Each point is reached from the start by the listed moves, each made once or not at all, plus a little noise. Say if it took an odd or an even number of moves. Then give how often each move was made.
In the rows, zero is written as 128.

Moves:
(1): [209 123 168]
(2): [110 192 127]
Start: [156 108 133]
Points:
[219 168 177] -> even (1, 1)
[158 115 142] -> even (0, 0)
[133 168 130] -> odd (0, 1)

Moves:
(1): [165 141 134 138 141 118 126 132 123 128 127 123 126]
(2): [119 168 121 144 126 150 127 111 127 130 118 143 144]
(3): [122 134 173 123 112 121 123 131 127 126 123 127 138]
(4): [118 112 144 183 154 123 140 134 131 117 111 131 143]
(5): [123 128 146 118 182 132 132 104 123 123 139 139 115]
(6): [154  96 141 132 128 192 123 124 140 133 132 101 136]
(7): [127 135 134 116 124 135 185 134 142 112 120 117 119]
(8): [122 147 131 125 138 146 111 172 145 124 116 128 118]
(9): [130 126 130 136 138 117 117  98 187 129 130 133 136]
(10): [125 123 133 143 131 128 145 140 137 189 144 138 121]
(11): [126 130 138 148 125 124 124 122 134 114 169 116 130]
Start: [140 166 150 129 113 111 149 104 122 106 146 111 106]
Points:
[160 233 219 127 156 127 200  73 125  83 127 126 106] -> odd (1, 1, 1, 0, 1, 0, 1, 0, 0, 0, 0)
[143 205 239 139 146 218 177 104 163  76 169  83 102] -> odd (0, 1, 1, 0, 1, 1, 1, 1, 0, 0, 1)
[194 164 249 140 155 162 196  88 137  75 192  65 104] -> even (1, 0, 1, 0, 1, 1, 1, 0, 0, 0, 1)
[123 234 170 159 120 143 169  89 216  78 161 109 118] -> odd (0, 1, 0, 0, 0, 0, 1, 1, 1, 0, 1)
[101 217 239 222 185 138 146 126 149 134 174 138 118] -> odd (0, 1, 1, 1, 1, 0, 0, 1, 0, 1, 1)
[154 199 173 229 152 119 176 111 133 156 135 135 127] -> even (1, 1, 0, 1, 0, 0, 0, 0, 0, 1, 0)

Moves:
(1): [161 132 123 130 105 123 124 111 117 116 122 124 120 119 121 130 128 129
 124 113 124 130 136 121 118 129 121]
(2): [106 173 107 135 124 115 130 114 125 119 135 132 125 152 119 113 114 141
 118 130 134 124 133 122 136 127 112]
(3): [131 138 154 121 110 126 136 131 133 127 125 144 133 117 115 138 142 131
 116 121 133 133 120 118 127 133 135]
(4): [127 120 144 174 129 135 126 127 118 140 134 121 120 147 149 129 127 133
 128 129 125 126 133 130 121 122 134]
(5): [138 114 143 133 157 116 129 105 119 136 119 119 117 135 121 120 135 129
 120 123 117 142 120 131 122 127 135]
(6): [125 134 111 118 137 168 134 122 145 147 126 149 138 144 139 127 133 132
 132 120 148 141 140 116 130 137 106]
(7): [143 132 132 142 122 127 164 112 137 125 139 120 134 116 144 132 130 130
 135 138 128 126 134 114 134 122 133]
(8): [154 120 124 139 157 133 141 154 145 131 141 129 129 122 119 146 121 149
 128 126 131 138 130 118 135 140 124]
(9): [121 129 125 144 117 121 127 116 157 133 135 125 126 132 118 126 127 127
 129 122 140 131 131 128 135 134 130]
(10): [125 130 135 123 119 127 134 137 122 171 132 116 111 133 120 134 132 136
 131 126 122 137 124 131 148 137 132]
(11): [130 140 133 139 119 139 117 110 128 127 164 108 128 122 127 133 133 128
 134 136 139 128 129 117 121 130 126]
(12): [136 144 110 140 130 122 131 123 120 143 141 147 145 123 134 135 130 116
 116 118 124 124 115 129 114 131 143]
(13): [121 130 131 141 129 107 137 127 120 133 121 118 155 119 130 136 144 124
 122 127 123 119 122 111 120 149 122]
(14): [125 123 128 121 114 133 128 131 105 132 138 120 144 169 121 141 140 106
 136 121 126 131 140 142 124 127 135]
(15): [146 124 128 119 145  99 121 133 135 126 119 123 123 140 165 141 117 124
 113 111 138 150 118 146 135 129 129]
(16): [127 124 128 134 125 128 129 127 135 125 116 123 126 129 127 162 142 133
 124 134 132 132 125 135 127 124 126]
(17): [109 118 119 147 113 133 127 140 131 122 128 124 110 146 126 123 158 113
 114 156 154 116 114 121 148 127 136]
(18): [122 116 127 127 123 127 137 132 138 125 146 140 123 123 128 133 143 163
 112 131 119 132 130 122 128 133 129]
(19): [148 133 142 121 110 123 127 121 121 126 120 110 137 128 128 128 145 144
 170 128 148 131 126 146 131 127 141]
(20): [154 119 137 103 119 139 113 121 138 149 118 144 140 131 135 129 131 126
 118 170 131 119 135 125 140 113 112]
(21): [122 109 114 121 140 119 141 118 120 127 126 123 127 131 121 152 111 137
 105 122 164 117 141 143 112 123 133]
(22): [115 120 122 148 118 117 118 137 118 118 119 120 145 113 109 135 126 133
 136 124 125 166 127 114 130 123 142]
(23): [128 138 124 131 129 116 131 129 123 133 129 133 128 118 129 135 133 118
 142 128 139 129 160 130 131 141 127]
(24): [133 131 131 141 133 138 134 132 128 118 129 117 136 109 134 113 129 127
 120 131 132 133 129 155 122 124 123]
Start: [145 138 112 122 127 131 135 143 141 117 138 158 140 138 124 134 120 135
 143 119 129 116 125 121 167 151 127]
Points:
[198 107  72 134  79 116 143 127 113 134 126 155 220 169 154 194 193 145
  97 127 223 158 132 146 156 158 134] -> odd (1, 0, 0, 0, 0, 1, 0, 0, 0, 0, 0, 1, 1, 1, 1, 0, 1, 1, 1, 1, 1, 1, 0, 1)
[178 128 117 242 118 142 157 127 137 145 186 166 167 133 107 183 204 180
  89 108 158 174 103  32 145 198 145] -> even (1, 0, 1, 1, 1, 1, 0, 1, 0, 0, 1, 1, 1, 0, 0, 0, 1, 1, 0, 0, 0, 1, 0, 0)
[236 120 133 117  59  95 138 154 175 127 152 167 144 173 122 198 197 158
 137 139 205 147 157 128 212 176 137] -> odd (1, 0, 1, 0, 0, 0, 0, 1, 1, 0, 0, 0, 0, 1, 1, 0, 1, 1, 1, 1, 0, 0, 1, 0)
[203 127 123 142  98 102 184 143 161 155 159 167 224 125 100 244 194 171
 117 135 209 119 165 156 152 186 142] -> odd (0, 0, 1, 0, 0, 0, 0, 1, 1, 0, 0, 1, 1, 1, 0, 1, 0, 1, 1, 1, 1, 0, 1, 1)
[165 161  53 169 115 123 176 148 218 189 182 190 152 177 145 172 147 189
  90 156 187 182 121  71 245 170 118] -> even (0, 1, 0, 0, 0, 1, 1, 1, 1, 1, 0, 1, 0, 0, 1, 0, 1, 1, 0, 1, 0, 1, 0, 0)
[243 127 125 248 139  69 201 104 111 168 170  67 138 125 172 235 189 157
 120 117 220 144 131 151 158 187 166] -> even (1, 0, 0, 1, 1, 0, 1, 1, 0, 1, 1, 1, 1, 0, 1, 1, 1, 0, 1, 0, 1, 0, 1, 1)
[222 138 100 180 120 111 160  91 190 160 141 188 131 208 144 218 175 214
  62 127 244 152 123 123 180 159 124] -> even (1, 1, 1, 1, 1, 1, 0, 1, 1, 0, 0, 1, 0, 0, 1, 1, 1, 1, 1, 1, 1, 0, 0, 0)
[224 132 100 182 147 137 192 115 157 176 179 119 115 150 179 249 119 176
 130  94 211 160 186 114 171 179 109] -> odd (1, 0, 0, 1, 0, 1, 1, 1, 0, 1, 1, 0, 0, 0, 1, 1, 0, 0, 0, 0, 1, 0, 1, 0)
